Each row of a before or after table is a point. The points were changed in one or more steps. Then noise was added and the rows were shuffled. The steps act on columns, c1 being the first. Name the steps. A step turns or swaps two columns, mirrors them in a line or flattens them onto one, adds a multiple of one to another, or multiplies or shifts one. Angles are multiples of 10 degrees, from the lower column toward the higher: turns from -170 to 170, lines from 10 to 170 but not 90. Use the fewest steps. Two steps may share a column if one is a turn and the other turns, adds or multiplies; they go together, in the order done. Otherwise the lowest column goes first.
In the rows, 128 means zero.

Before:
[[133 155]
 [103 171]
 [149  73]
 [195  75]
 [ 73  97]
 [169  73]
 [129 150]
 [139 156]
 [120 140]
 [186  42]
 [143 135]
 [155 158]
 [ 89  97]]
After, 13 rows:
[[167  93]
 [ 83 200]
 [ 80 178]
 [ 89  96]
 [ 80 160]
 [157 125]
 [ 84  78]
 [157 137]
 [151 129]
 [135 146]
 [ 57 197]
 [138 115]
 [158 150]]
Steps: mirror c1 and c2 in the line at 40 degrees

Before, 8 rows:
[[135 131 170 157]
 [127 137 169 158]
 [136 177 141 119]
 [130 102 142 157]
 [128 101 112 159]
 [134 152 105  68]
 [138 149 111 167]
 [ 98 114 154 171]]
After:
[[134 177 136 110]
 [138 150 116 207]
 [129 102 137 185]
 [128 101 119 188]
 [133 152 112   8]
 [ 97 113 146 212]
 [127 139 155 188]
 [136 131 160 186]]
Steps: multiply c3 by 0.7; multiply c4 by 2

Before, 9 rows:
[[ 76 131  88  93 124  99 148 116]
 [ 98 213 182 153 175 143 116  75]
 [132 111 139 120 108 148 135 137]
 [ 88  86 125 139 164 101 130 174]
 [ 94  99 171 116 135  96 159 105]
 [112  73 109 112 174 124 125 102]
 [145 218 204  92 188 168 184 117]
 [129 110 118  86 132  63 104 128]
 [159 249 178 171 184 135 189  69]]
After, 9 rows:
[[128 110 134  86 128  62 104 120]
 [133 116 130 120 105 147 133 141]
 [ 94  98  87 115 131  97 158 153]
 [159 238  52 172 203 135 187 142]
 [144 207  82  91 203 169 183 189]
 [ 76 131 137  94 125  99 149  89]
 [ 87  81 168 140 156  99 129 148]
 [112  68 114 112 164 124 126  98]
 [ 97 205  55 154 188 142 117 149]]
Steps: turn c2 and c5 by 10 degrees; mirror c3 and c8 in the line at 60 degrees

Before, 11 rows:
[[120 115  87 129 127 141 137 146  75  63 115]
 [165 146 122 118 125 180  97 141 155 172 215]
 [153 142 113 120 141 134 142 214 154 107  83]
 [127 197 100 175 111 156 133 173  93  92  83]
 [169 151  80 151 155 129 107 112 136  76 111]
 [134 154 165  62 147 139  35 107 136 137 197]
 [146 124 107 157 208 140 132 200  97 143  51]
 [162 141 147  88 125 218  92 110 162 150 145]
 [153 160 147  70 141 129 125  71 140 160 176]
 [131 146  97  80  75 154  56  92 150 175 171]
 [146 116 140 176 105 110 114 135 102  90  98]]
After:
[[127 190 166  69 136 114 155 105 145 177 173]
 [ 94 149 202  87 112 205 164 121 159 162 174]
 [ 33 163 177  63 141 113 135 130 142 140 197]
 [137 105  11 131 146 148 121 135  76  25 119]
 [106 156  96 150 148 133 170 129 142  43 113]
 [115 111 102 175 117 119 144 128  96  68  91]
 [ 97 132 161 118 113 149 164 150 150 196 227]
 [142  87 152 120 131 148 156 202 157  95  90]
 [131 153  47 172 126 172 129 205  90  71  96]
 [ 55 165 129  80  70 134 128 112 129 202 178]
 [131  78  61 157 214 166 147 182 125 153  59]]
Steps: swap c1 and c7; turn c2 and c8 by 40 degrees; add 1.5 times c9 to c3; turn c5 and c9 by 20 degrees; turn c6 and c11 by 20 degrees; multiply c10 by 1.6

Before (13 x 14):
[[120 142 138  50 177 160 141  76 184  97 137 149 134 133]
 [167  75 160 124 229 107 190 177 169 151 142 169 220 148]
 [131  61 171  74 176 161 109  84 169 100  89 190 152 183]
 [181 160 154 120 182 130 157 142 174 101 138 106 220 163]
 [160 120  81  96 167 156 141 137 161  73 110 146 154  94]
 [177  80 124  42 209 166  86 138 158 141  60 173 113  99]
 [122 111 135  72 134  70 192 136  94 147  27 190 111 116]
 [131 127  94  72 158 156 170 177  91 149  40 149 176 167]
 [162 162 144 148 126 161 195 120 188 185  38 195 205 161]
 [124 178 163 146 153 187 165 184 109  97 113 125 113 120]
 [130 121 162 101 166 158  97 177 180 112 125 198 203 180]
 [125 128 168  53 128 175 140 117  92 133 103 116 138  82]
 [172 156 137 115 153 170 135 113 105 149 143 137 123 103]]
After, 13 rows:
[[166 161 144 120 125 160 169 112 184 183  44 196 206 182]
 [169 160 136 120 156 168 113 150 110 151 138 142 117 102]
 [159 115  81 140 166 157 150 103 155  80 104 140 156  98]
 [122 111 132 126 135  71 203 132  88 159  27 184 113 135]
 [131 138  98 120 160 154 164  89  80 163  49 150 182 178]
 [122 138 138 136 183 163 134 160 200 115 139 143 134 130]
 [131 179 152 136 155 188 128  80  91  97 112 124 115 121]
 [126 126 169 121 125 171 135 152 100 150  98 119 139  84]
 [159  71 163 124 227 110 231  71 150 154 147 165 225 149]
 [182  73 125 126 209 167 127 112 156 157  56 182 111 110]
 [134  61 166 132 177 165 156 153 177 110 100 193 147 192]
 [184 154 158 131 176 135 133  92 162 104 135 100 217 162]
 [133 123 156 129 169 159 104  61 159 112 133 197 200 184]]
Steps: add -0.7 times c2 to c7; flatten c4 and c10 onto the line at 100 degrees; mirror c8 and c9 in the line at 100 degrees; turn c11 and c14 by -10 degrees

Before, 11 rows:
[[ 92 113  81 162 125 151 198  91 168  82 175 186 133 146 106  82 117 142
  179 158]
 [141 125  89 128 130 192 143 113 175 143 201 108 147 164 103  68  64 198
  135 153]
 [110 167  88 125 111  96  95 167  60 154  78 118 116 104 183 167 157  83
  128  63]
 [124 158 162  48 137 193  58 128  87  53 126  86 211 181 119 150  90 130
  126 168]
 [ 98 192  90 105 137  96 108 166  71 120 124  86 152  41 127 137 173 114
  142 100]
 [158 119  82 145 204 158 154  89 161 143 203 174 186 149  99  99  70 144
  152 159]
 [178 128 170  78 113 203 103 156 180  84 113  94 222 129  95 144  59 123
  141 159]
 [107 150 165 129 142  77 122 175  51 125 139 135  84  83 114 160 146 126
  165  57]
 [113 127 162 100 125 202 106 148 162 137 158  64 226 184  77 146 116  96
  124 176]
 [120 163 106  79 104  67  78 172 112 135 165 125 113  95 176 152 174  88
  150 135]
 [139 130 142 162 109  70  88 143  54 107 109  81 134  90 144 142 154 108
  146 138]]
After, 11 rows:
[[ 98 191  88 113 137  95 176 164  72  64 123  84 151  42 127 137 146 112
  143 106]
 [123 156 164  57 139 194 133 128  87  54 129  84 209 181 119 148 149 127
  125 215]
 [178 126 170  88 116 206  81 157 179  41 112  95 222 131  95 142 139 123
  140 186]
 [ 92 111  80 170 125 151  83  91 167 135 172 186 133 147 107  83  69 144
  177 106]
 [107 149 165 138 141  80 146 173  50  55 139 134  85  84 110 159 179 125
  164  79]
 [140 128  90 138 129 192  65 113 175 165 202 110 146 164 104  68 118 201
  135 158]
 [121 162 107  86 105  65 192 172 112  67 166 123 113  95 176 154 134  89
  152 147]
 [139 131 142 171 109  70 171 144  53  84 109  79 133  88 146 141 133 107
  146 151]
 [111 168  89 132 111  95 170 171  58  96  78 119 117 103 183 168 184  83
  128  93]
 [157 119  82 156 202 157  68  89 159 203 206 173 187 152 101 100 111 143
  150 154]
 [114 127 160 109 125 203 130 149 160 107 158  63 226 182  75 146 109  97
  124 181]]
Steps: shift c4 by 10; turn c7 and c17 by -120 degrees; turn c17 and c20 by 50 degrees; add -1.5 times c8 to c10

Before (11 x 32):
[[136 173 129 101 181 122 145  65 150 131 130 125 128 145 123 142 135 131
  134 129  78 112 150 121 157 112 136  96  99 123  87 171]
 [134 149 123 137 163 138 158  92 156 119 125 101 135 138  93 107 168  99
  152 114 120 100 137  97 191 130 111 103 108 128 110 146]
 [ 95 103 102 118 111 164  90 140  51 139 126 149  85 127 194 148 146 123
  145 137 155 160  27 109 123 105 155 118 130 136 162 105]
 [159 169 173 124 171 105 164 100 153 104 139  98 144 150 110 133 145 119
  123 132 106 155 131 128 154 115 103 148 140  95 123 150]
 [144 138 146 147 129 123 126  94 119 145 136 103 133 137  89 135 136 131
  107 136 107 131 142 115 153 155 157 120  92  87 107 113]
 [138 122 121 116  94 166 126 111  77 152 148 136  88 112 157 158 149 169
  145 119 157 167  61 118 143 153 135 108 146 167 159  88]
 [115 164 177 124 124 123 125 121 151 142 136 114 112 147 121 125 145 162
  112  84  85 143 131 112 173 103 143  91 105  95 145 149]
 [129 201 184 158 144 152 113 188  99 145 118 118 110  75 106  93 151 209
  158 160 117  74  45 162  90 152 152 148 151 127 126  91]
 [120 134 165 125 155 144 184  98 122 113 163  93 125 137 118 131 125 128
  126  91 106 116 132 126 161  96 149 106 129 112 100 130]
 [117 124 152 129 147 119 156  98 150 114 114  98 148  93 111 146 140 185
   99 112 123  99 129 123 178 101 132 129 132 101 121 149]
 [111 104 125 140 112 155 104 135  96 123 164 170 120 125 139 159 138 144
  152 118 123 175   7 109 100 141 117 114 142 132 123 117]]
After, 11 rows:
[[133 151 138 133 163 134 155  93 153 122 122 104 131 143  95 109  62  95
  157 113 118 101 171  98 152 132 110 103 109  70 112 148]
 [118 133 150 127 158  96 187  96 122 113 164  90 123 133 121 130 132 126
  127  87 108 116 120 129 125  93 148 105 133  91  98 129]
 [ 94 102 161 116 112 156  95 139  54 138 130 153  89 127 197 150 165 120
  148 139 155 159 228 111 136 103 154 119 128 135 160 102]
 [158 170 116 121 170  78 165 100 154  99 136  98 144 152 112 135 101 121
  120 129 108 154 148 124 102 113 107 149 142  89 122 150]
 [142 138 127 144 131 109 124  93 124 144 137 102 132 138  90 137 107 134
  103 138 108 130 125 118  97 153 161 119  93  90 104 112]
 [141 121 163 113  95 145 127 115  80 148 146 137  86 108 159 158 143 172
  148 122 153 163 207 120 173 154 136 104 146 127 160  90]
 [132 198 162 161 147  79 111 193  99 142 119 120 112  74 106  90 143 209
  158 156 116  73 219 163 116 149 153 150 155 160 126  88]
 [117 125 123 129 150 104 154  98 153 110 110  99 147  89 111 142 110 188
   97 114 124  97 143 121 122 101 134 128 138  71 119 149]
 [114 164 129 125 125  81 126 119 153 145 138 113 113 146 125 124  99 164
  112  83  83 143 148 114 113 101 142  86 105  74 142 147]
 [136 172 125 103 178 130 141  65 149 131 128 125 122 143 123 141 103 131
  132 127  81 114 119 120 134 111 135  96  97  98  87 174]
 [110 102 153 141 111 136 102 135  96 126 168 170 119 123 143 164 191 144
  153 116 124 173 229 112 121 142 114 112 139 155 125 117]]
Steps: turn c3 and c6 by -80 degrees; multiply c17 by 2; turn c17 and c23 by 140 degrees; turn c25 and c30 by -70 degrees
